Each row is a point. Examples show where two turns around zero, p and q, send a point. Where does a point land after both, in the order given? Backwards means that the second turn is done in reverse. Each puzzle has new turns, and all numbers are rounded.

Turn p:
[-36  26] => [-13  42]
[-26  32] => [-2 41]
[-14  16] => [-2 21]
[  9 -43] => [-19 -40]
[ 66 -30] => [ 35 -64]
Turn q:
[ 51 -30] => [-58 -13]
[-36  42] => [55 -6]
[-18  26] => [31 -7]
[  3 -38] => [-28  26]
Where do these land?
p, then q: [  2 -17] => [-4 17]
q, then p backwards: [ 14 -13] => [-15 -12]
q, then p: [  9 -50] => [-14  49]
q, then p backwards: [-39   0] => [ 7 38]
p, then q backwards: [15 80] => [-81   1]

Turn p:
[-48   6 -17   1] => [  5  13 -41  27]
[ 25  -1 -20 -24] => [  0  28  15 -24]
[ 39 -29  45 -22] => [ 10 -11  68   3]
[ 31  52   2 -32] => [ 44   5   4 -52]
[-46 -27  -9  77] => [-59 -36 -45  45]
Turn q:
[ -5  30 -33   1] => [-14 -22  33 -16]
[ 40 -38   3 -15] => [-4 49  2 30]
[-52  20 -15 -29] => [-42 -44 -15 -15]
[-20  42  16  64] => [ 59 -42   7 -34]
[ -7  -2 -28  47] => [ 30 -31  30  19]
[ 52 -20  27 -80] => [-51  85 -22  -5]
[ -8 -33  31  12] => [ 22   7 -35  22]
Where do these land?
p, then q: [-35  36 -17   7] => [-18  -4  47  16]
p, then q backwards: [ 14  23 -11  31] => [-28  25  12 -16]
q, then p: [ 29 -39 -15 -43] => [ 12 -33 -57   4]
p, then q backwards: [-39  50  -3  29] => [-50 -11  46   8]
q, then p backwards: [-24 -12   0  33] => [-20  15  34   5]
p, then q: [ 54 -57  45 -56] => [ 52  39 -67 -51]

Turn p:
[ 17 -13  37 -41  28  49] => [ 70 -26 -31  -7   7   7]
[-85 -21  -6  -6  -7 -24] => [-34   7 -30  57 -24 -49]
[ 48  24 -32 -21 -16 -53] => [-5 43 54 15 20 44]
[-48   5  35  11 -29 -26] => [-25  31 -23   9  14 -53]
[16 30  2 19 28 45] => [ 22 -13  -4 -51 -32  10]
[ 10  -3 -16  55   4 -63] => [-75  25   2  -8  13  30]
[ 42 -23 -20 -18  -9  72] => [ 48 -68  32 -16   3  10]
Turn q:
[-39 -27 -30  26  42  29] => [ 63 -33   6  18 -20  26]
[-38  69 -53 -16 -22  15] => [ 21   1 -48  39 -25 -71]
[  7 -19  -4 -17 -50 -55] => [-59  24  16  -5 -43  -4]
[ 27   2  37 -32  51 -51] => [-36 -40  -2 -72  15   5]
[-24  22 -53  -7   5  40] => [ 56   6 -22  21 -19 -32]
[-18 -33  56  -2  44   6] => [  2 -31 -15 -23  23  65]
[ 57 -11  14  16 -52 -23] => [-50  44  48   1  16  -8]
[-12 -26   0 -32  14  18] => [ 22  10 -20 -24 -14  25]
[ 39  22  31  64 -32  23] => [-17  18  38  47  66  -6]
Where do these land?
p, then q: [ 58  13  -8 -40   7  19] => [ 13  31   9 -31  58   9]
p, then q backwards: [ 11 -22  34  13 -10   6] => [10 27 24 -8 22  9]
p, then q: [-36  65   4   3 -46   4] => [-77 -16 -23  -7   2 -31]
p, then q backwards: [-14 -76 -29  -6  16 -10] => [-57  21  33  46   0 -18]
q, then p: [ 35 -40  17   9  14 -49] => [ 43  -4 -40  18  11 -44]
q, then p: [-26  43 -25  77 -42  13] => [-84   4 -30 -51  17   9]
q, then p: [-28  16   8 -56  61  18] => [ 21 -34  48  48  -2  45]

Turn p:
[ -2  23 -26   8  37  10 -22  23] => [  2 -14  30  32  11  20  -7 -32]
[-42  35  33 -24 -31 -13  19 -29] => [ 21  11  19 -26 -29 -47 -34  35]
[ 56   5 -30   5 -19  16  34  14] => [ -2  46 -22 -14  44   8   9 -33]
[ -4 -33 -10 -36 -10  34  11  -8] => [ -9 -26 -12 -25  25 -35  23  -7]
[  4 -10 -30  37  17   2  24 -11] => [ -7  -4 -36  14  18  18 -29 -17]
[-43   0  28 -58 -24 -62  -1 -17] => [-23  -1  24 -43 -75 -40  -7  23]
[ 32   2  20   2  23   7 -22 -20] => [-22   9  10  31  17   5  16  27]
[ 36 -12 -27  59  27  12 -17  15] => [ -3  -2 -21  37  33  62   4 -16]
[-52  -7  60 -41 -17 -22  30  18] => [ 30  -3  -4 -16 -69 -61  15  13]
[ 15  -4 -19  48  -2  17 -56  15] => [ 13 -19  13  11  27  69  11   7]
Turn q:
[ -1 -10  26 -54  17  -2 -33   7] => [ 27 -32 -17 -13  25 -35 -14  28]
[ 51 -23 -22  49 -31  19 -12  11] => [-33  72 -20   2  -6   6  24  16]
[  6  36  11 -45  14  -2  97  10] => [-15 -17  71 -34 -12  -8 -72 -33]
[ -4 -21  -4  14 -16 -40  20   5] => [ -3   5 -27  -9 -32  23 -18 -16]
[-62 -40  -9   7 -36  36 -52 -25] => [ 58  16 -43  46  39   2  39 -30]
[-10  36 -39  31 -13 -16 -23  11] => [  8   7  12  18 -48   8  44   7]
[10  7  5 18 35 14 18 28] => [-30  -1  23  24   0   6 -21  23]
[ 4 25 48 -8 10  1  5  2] => [  6 -20  24 -22  22  20 -14  24]
[  6  -9 -17 -12  20 -11 -20 -50] => [-19 -30 -23 -11  12 -21  33 -21]
Where do these land?
p, then q backwards: [  0  -4 -14 -22  21  -3  -4  28] => [-14  11 -28   4   4   1  14 -25]
q, then p: [ 57 -27  -7 -23 -23 -12  -5  12] => [-13   9  50 -28 -25  -3 -14 -32]
p, then q backwards: [ 43  12  28  18  -1  28  53 -17] => [ 11 -54  -3  -3 -23  45 -33  17]
p, then q backwards: [ 35  -8 -31  11  11  -2  29 -31] => [ 22 -52  11  13  10  16  16 -13]
q, then p backwards: [-54  20  15  17  12 -30  15  -2] => [-34  -6 -17  34  19  -5 -35  29]
p, then q backwards: [-33  53 -59  -1 -16 -19 -32  19] => [-21  40  28 -14 -15  -5  78  -3]
q, then p: [ 45  18  -1 -31 -22  -4  -8 -34] => [-29  15  15 -13 -30 -49   2 -17]
q, then p backwards: [-34  43  -4  24   7 -16 -34   2] => [-13 -18  33  11   9   6 -46  32]
q, then p: [-14  -2  25  25 -36   4  -3   3] => [10 14 13 17 43 -9  4 -8]
p, then q backwards: [ 32 -19   6  15  10   6 -11   8] => [ -5  -7   3  35   1   9 -20 -14]
p, then q: [-76 -85  41 -34  36  49   1  11] => [-38  38 -92  -7 -49   7 -58 -50]

Turn p:
[-26  23 -25 -15 -24  20   0 -54  -9] => [ -4  39  18 -28 -11 -14 -39 -21 -33]
[ 18 -13  11 -13  -1  49 -20  38  38] => [ 13 -35  28  19  17  32 -34  29  26]
[-37  15 -36   3 -13 -45 -10  41 -43] => [ 26  -3 -16 -63  -5  -6  53  19 -26]
[ -1 -22  16  58  19   6 -18  23 -39] => [-28 -16  30   9   8  23  65  -2  -4]
[  7 -31  31 -34  37  29   1  19 -44] => [-32 -59   8  25 -38   0   2  21 -22]
[ 30 -36 -21 -29 -50  21  52 -58  59] => [-32  11 -21 -13  23 -24 -94 -44  48]
[-28 -17  49 -33 -50  11  20 -37   6] => [-48  23 -38  -7 -17  35 -54  -2 -14]
[  3 -14  66  31  73  19 -22  51   2] => [  6 -45  19  76 -19  52  52  16   8]
[ 63  69 -14  47  24 -36  -8  50  -8] => [ 53   1  -2  37  69 -39  66  26  -9]
[ 11 -17 -11 -27 -31  -7 -20 -57  28] => [-21  46   2 -13 -15 -22 -48   5  32]
[ -4 -13 -23 -34 -17 -27  11 -46  37] => [  3  32 -25 -21 -22 -27 -43 -17  33]
[-35  55 -43  45  32 -40  14  29 -28] => [ 62   7  -4 -24  10 -13  74 -30 -38]
Turn q:
[-14  40 -42  -6  18  14 -47  23 -15] => [-37   8 -24   5  13   9 -24 -48  44]
[-11   5  58  -6 -47  -7  24 -21 -30] => [ 17 -29 -11  25  23  17  25  15 -65]
[  9  29  19 -29  23  18  21 -12  97] => [ -6  31 -50   6 -40 -30 -26  78  14]
[ 49 -32 -20  32 -28   2 -21  22  32] => [ 10  34  55  15 -19  36   1  19  33]
[ 59  -4 -59  23  26  52  47  38 -20] => [ 41  12   0 -81  -1  52   1  -3  63]
[-34 -33  65   5   2  -4  23 -17  54] => [ 11  10   1  24   0 -58  34  63 -30]
[-50  12 -15  20  -3  11 -10 -10 -48] => [  0 -32  -5   6  54 -12  -1 -41   6]
[-69  -2 -38  -2 -44 -34 -37 -38  -5] => [  0 -10  26  57  38 -37 -56 -42 -21]
[ 40  12 -12  36  12 -28   6  -1 -51] => [ 11 -51  20 -16 -25  35  15 -34  14]
[ 22  -5 -33 -95  28  10   0  16  42] => [-29  72 -31 -47 -38  -8 -50   5 -15]
[  1   4  77   2  11  -2 -14 -61 -25] => [-45 -64   0   9   7  -8  29  37 -47]
[ -2 -26   1  20   2 -32  10  60 -31] => [ 28  17  18  -3 -13   4  52 -50   2]
Where do these land?
q, then p: [-28 -51  16 -13   6 -19  -7  -4  -3] => [-13  12 -43  12 -15  -8  29   2 -29]
q, then p: [  5  11 -43  -7 -19  -5  33  30  18] => [ 12  23  24  18  32 -31 -23  25   5]
q, then p: [ -8  26 -26  33  48  26  32  11  46] => [ 52   2 -21 -10  20 -14 -22  17  64]
q, then p backwards: [ -8 -23 -18  45  28 -21 -34  -7 -57] => [  9 -46 -41  46  28  35  20   3 -11]
q, then p: [ 19 -47  38  23  22 -24  19 -21 -80] => [-76 -46 -48  10 -38  -6 -23 -17 -14]
p, then q: [-22  59  -5 -10  19  24  13  59  26] => [-22  -4  38 -56 -13  57  21  12  17]
p, then q backwards: [ 18  40 -24 -94 -36  50 -28 -37  45] => [ -2 -13 -76 -41 -32   0  23 -70  72]
p, then q backwards: [ 15  59   0 -56 -28 -21 -12 -23  63] => [-25  16 -46 -30 -35  19  43   1  73]
q, then p: [-29 -31  25  54 -21  -2   2 -31 -56] => [-49 -40 -19  49 -32  -1  28 -32  18]
q, then p: [ 37 -43  37  25 -20  -7 -18  22  -1] => [-18 -23 -28  27  30  38  -9 -19 -37]

Turn p:
[  1 -82 -23  39  39 -57 -22   9 -29 -22  -6] => [-60 -27  34 -58  62  28 -35   6 -21 -11 -12]
[ -8   0   2  -3 -19  50  28   6 -43  68 -18] => [ 18  23   8  57  21 -67 -31   2  -3  21  11]
[-70  35  20 -21 -16  53 -12 -56 -15  11  48] => [ -3  17 -30  77 -49 -15   5 -31 -27  -3 -67]
[ 42   2 -24   0  61  34  33 -15  38 -57  38] => [ 43 -16  -1 -52 -47  40 -45  -5  48  12 -39]
[ 11 -36 -18 -42  -9 -18  29  18  26 -13   4] => [ 37 -12 -29 -13  30  37 -20   3  -4 -14  22]
[  4  -4 -52  37   0  -3  -1 -26  59 -25  15] => [  6  11 -16 -65 -38  27 -11 -13 -33  30  -5]
[ 35   5  17   0   7  -5 -56  36   9  -5  52] => [-25 -27  15  -7 -18  19  12 -64  35 -19  26]
[  3  25  -2 -20 -25  -1 -49 -42  40  14 -32] => [-19 -19 -51   5 -27  -8  49   6 -14  40  16]
[ 19 -13   6  -6 -53  -1  24  -2 -29   1 -28] => [ 13  11  20  37  25  14   0  30 -14  24  32]
[ -9  57   7 -20  45 -24  33   6 -27 -13  41] => [ -1  48  -7   4 -12  12  -1   4  59 -50 -37]
[ -3   3  12 -22 -49  14 -13  66 -34  18 -66] => [  3 -20  20  47  17 -41  10  40 -15 -26  78]
[-27   8  57  58  20 -41   8   0   5  21 -48] => [ -9  12  40 -32  37 -46  67  23 -13  -5 -29]
Turn q:
[ 30  10 -29   5 -16 -30 -58  -8 -38   6 -37] => [-33 -16  66   8  10 -11  -8 -33 -45  -8  -5]
[-24   3  -6  40  -3  35 -39   1 -36 -36 -40] => [-19  14  26  54 -60  -7 -23 -18 -12 -16  -7]
[  8  39  11 -37  18   2  -1 -11 -15  -9 -14] => [ 15  24   1  -8   6  -8  23  -5 -32 -38  11]
[ -8   0  78  10 -13  35  22  74  78  -1 -20] => [ 58  17 -19  15  -2  42  13  17  79 -25 -82]
[ 26  -5 -20  62   2  13  34  17  -6  22  54] => [ -6  10 -20 -12  25  -2 -81  11  31  31  12]
[  7 -51 -37 -25 -60  37   4 -27 -34  31  55] => [-33 -49 -65 -27  -2 -50 -26 -35 -23  45 -13]
[ 36  59  16 -46  14  38   4 -27   1 -36  47] => [ 22  50 -53  18  48 -44  15  -6 -28 -36  16]
[ 39   6 -14  17   9  -2  50 -18  27  56   1] => [ -9 -24 -22 -41  45  38 -34   5  20 -21  22]
[-30  72  -4  46   8 -34 -13  15  22  33 -16] => [ 56   7  47  18  13  63 -25 -20  -4   3  29]
[-16  -5 -68  10   2 -19  -2  14  -9   3  -9] => [  1 -40  28   4 -12  -1 -28  29 -30  19  19]
[-17 -56  16 -36  56  10   2  13 -14   1  17] => [-30  31 -28 -30 -29   5  31  47 -14  26 -20]
[-19 -36  -9  25 -35 -29 -19 -14  76  29   0] => [ -6 -64   3  26  24  47  20  -9  39  44  -8]
[-20 -35  42 -20   1 -68  49 -33  -8 -65 -12] => [ -8   5  24 -27 -27 -43  77  19  61  -1  48]
[-12  -1  23 -51  16  13 -32   3 -44 -33 -27] => [ -9  33  11   1 -40 -29  45  -4 -42 -23 -22]
Where do these land?
p, then q: [ -5  12 -37   1  30  25 -21 -35  73 -22  26] => [-15 -83 -13 -12  -2 -28  10 -29 -40 -18 -14]
q, then p backwards: [-39 -13  42  15  16 -32  36 -26  -9  19   6] => [ 60  38 -16  10  -6 -24  -8   6  34  -9  11]
p, then q: [ 97  28 -14  -7 -27 -16 -47  29 -24 -15   7] => [ 34   1 -88  25  23  22   3 -14  31  60  -8]
p, then q: [ 34 -44 -64 -25 -28  -5 -54 -24  39 -16  28] => [-36 -33 -69   7 -22  -5 -20 -25 -63  44  -4]
p, then q: [-37  22  56  19 -12 -21  27 -18   1  -7 -13] => [ 19  17  20 -31 -15  -4 -18  14  33 -56  12]
p, then q backwards: [ 11  22 -18   3 -30  23 -18  38 -26   6  27] => [-15  23  -2  45   1   4  -3 -32 -30 -24 -18]
p, then q: [-65   6  57 -19  23   1 -17  18 -47  -1 -20] => [ -4  12  56  16 -48  -9   6  40  60  -6  18]
q, then p backwards: [-29 -25  73  -1  17  29  72 -10 -22 -17  -9] => [ 15  95 -31 -17  39 -18   2  12  36  -6  16]
q, then p: [ 30 -36 -26  36 -15  24 -23  -9  71  23 -22] => [  2 -54  19 -40  -6 -46 -30   2 -55   3 -27]
p, then q: [-41 -10  29  31  62 -12  33  -6 -45  -8 -23] => [ 18  25  62   1 -31  22  44  30  12 -39 -24]
q, then p: [-48  -7  33 -17  29 -26  58  27  15 -12 -38] => [ 81  -6   2  15 -13  30   2  -8  13  -6  54]
q, then p: [ 22  36 -56 -18 -41   7 -19  -6 -48  -6 -21] => [-64 -14  30  20  39  46  10  10   1   2 -26]
p, then q backwards: [ 40  -4 -44 -31  11  18 -21 -29  57  53  20] => [-33 -17  12   8 -43  26  30 -34 -13  36  71]
q, then p: [ 30  13 -32  13 -35 -17  -7  49 -34   3  33] => [-55 -29 -11  -2  40 -12  41  -4  32   4   7]
